Rows are points. Each copy is the shape, with its points in the same order, stretched, turned, moved and blurred by noise. Is it also mirrored, or only turned?
In the rows, 128 means zero.

Shape (8 x 2):
[[170 126]
 [142 107]
 [ 87 122]
 [ 85 123]
 [188 121]
 [202 133]
 [ 72  78]
 [ 99  75]]
Copy 1 (8 x 2):
[[151 141]
 [124 125]
 [ 69 137]
 [ 65 137]
 [169 138]
 [183 148]
 [ 55  96]
 [ 87  94]]
Copy 1 is: only turned
Copy 2, 8 rows:
[[114 164]
 [130 142]
 [103  99]
 [102 101]
 [130 178]
 [126 191]
 [129  79]
 [147 101]]
Copy 2 is: only turned
Copy 3, 8 rows:
[[149 173]
 [147 115]
 [ 95 101]
 [ 86  87]
 [179 179]
 [177 200]
 [109  40]
 [130  58]]
Copy 3 is: only turned

Shape:
[[ 97  94 177]
 [120  90 139]
 [ 92 107 157]
 [142 182  66]
 [144 133 186]
 [102  89 120]
 [169 176 155]
 [108 160  85]]
Copy 1 (8 x 3):
[[104 120 171]
 [137 109 162]
 [116 132 159]
 [181 151  80]
 [101 106 128]
 [150 126 165]
 [120 116  87]
 [166 160 109]]
Copy 1 is: mirrored
Copy 2:
[[ 97  57  88]
 [140 100  95]
 [ 93  79  88]
 [114 189 161]
 [105  62 143]
 [133 115  83]
 [100  99 181]
 [ 97 163 125]]
Copy 2 is: only turned
Copy 3, 8 rows:
[[ 88  57 149]
 [130  93 158]
 [104  69 123]
 [159 210  65]
 [ 56 121 171]
 [152  84 130]
 [ 63 190 142]
 [151 157  57]]
Copy 3 is: only turned
Copy 4:
[[ 87  55 171]
 [ 86 104 155]
 [101  79 172]
 [189 175  71]
 [119  57  96]
 [ 87 114 167]
 [167  90  44]
 [174 149 121]]
Copy 4 is: only turned

Shape, 8 rows:
[[128  99 166 148]
 [110 142 106 135]
 [117  96 166 145]
 [ 89 186 135 100]
 [104 146 107  87]
 [ 90 171 112  78]
 [ 99  93 173 186]
 [198 122 137 151]]
Copy 1 (8 x 4):
[[175 157 142  72]
 [132 124 123 155]
 [172 164 139  79]
 [149  67  74 169]
 [ 92 104  89 156]
 [104  81  68 180]
 [217 187 153  88]
 [153 107 183  51]]
Copy 1 is: only turned
Copy 2 (8 x 4):
[[ 94 111 105 128]
 [152  89 138 112]
 [ 88  97 103 126]
 [175 102 142 177]
 [141  95 168 134]
 [159  91 171 160]
 [ 98  76  64 114]
 [118 176 144 120]]
Copy 2 is: mirrored
Copy 3 (8 x 4):
[[ 96 125 138 172]
 [159 103  93 140]
 [ 85 118 136 167]
 [196  64 113 136]
 [178  83  84 107]
 [201  56  97 109]
 [ 83 122 132 216]
 [115 181 177 127]]
Copy 3 is: mirrored
Copy 4:
[[185  74 172 153]
 [138 160 132 140]
 [177  80 177 152]
 [164 179 146  86]
 [133 160 119  79]
 [138 181 126  65]
 [174  88 207 209]
 [212  67 114 144]]
Copy 4 is: only turned

Shape, 10 rows:
[[128 121 135 120 125 170]
 [168 157  97  81 170  93]
 [139  58 117 101 157 113]
 [189 123  98 109  97  98]
 [128  68  89 166 149 105]
 [187 130 157 137  87 158]
 [ 67 131 177 181  97  88]
 [102  50 120 181  79 162]
 [190 131 146 171 142  60]
 [ 77 107 140  93  83 176]]
Copy 1:
[[121 116 128 115 138 137]
 [ 56 169 105 128 106  72]
 [109 155 165  65 139  75]
 [140 144 103 129  74  69]
 [136 114 206 125 114  73]
 [148 134 118 128  78 159]
 [119  51 139  87  47 144]
 [207  70 190  95 132 130]
 [ 98 140 168 133  16  95]
 [143  74  91  80 162 139]]
Copy 1 is: only turned
Copy 2:
[[108 119  95 105 125 112]
 [ 97 119 197  97 140 102]
 [134 115 148  86 114  53]
 [172  98 148 119 121 118]
 [168 170 135 106 160  65]
 [128 124  82 107  83 154]
 [163 214 106 246 133  85]
 [196 145  48 129 147  86]
 [144 209 165 140 100 113]
 [138  77  74 149 133  94]]
Copy 2 is: mirrored

Shape, 12 rows:
[[ 89 107  58  81 103 117  42 192]
 [112 205 126 118 105 151  93 119]
 [177 127  64 103  92 171  77 164]
 [ 79 117  64 109 198 144  98 119]
 [101 146 132  93 112 150 155 154]
 [127 134 146 143 174 102  96 181]
 [192  95 159  98  83 102 136 125]
 [130 113 109 175 107 153 160  76]
 [ 82 183  63 159 185  80  96 184]
 [154 181 145 120 197 166 133 129]
 [111 104 154 148 177 180 154 113]
 [161 166 135 139 172 154 123 134]]
Copy 1, 12 rows:
[[ 88  69  84  75 131 107  38 180]
 [115 164 142 134  73 152  74 122]
 [110 127 124  26 114 116  81 120]
 [113 160 118 134 179  85  42 156]
 [ 90 148 139 136 128 165 118 155]
 [141 152  99 127 102  83 156 179]
 [139  61 161 113 112 117 197 121]
 [160 161 125 168 168 173 134  71]
 [173 164  76 129 132 122  52 215]
 [126 221 171 118  93  92 134 143]
 [108 209 128 164 154 112 165 108]
 [142 197 147 110 101  99 139 132]]
Copy 1 is: mirrored
Copy 2 (12 x 8):
[[209  50 109  82  92 184 203 167]
 [117 163 129 123  58 139 190  96]
 [195 101 120  52 140 127 219  97]
 [128 100 158 135 134 225 139 123]
 [ 97 116  69 120  94 154 159  83]
 [148 102 108 184 141 127 171 165]
 [141 110  88  61 149  44 126 148]
 [ 72  90 169 105 124 101 134  75]
 [ 92 111 143 174 118 204 233 174]
 [103 188 116 168 149 151 160  82]
 [109  94 129 182 140 138 100  66]
 [118 161 129 154 151 127 171  94]]
Copy 2 is: mirrored
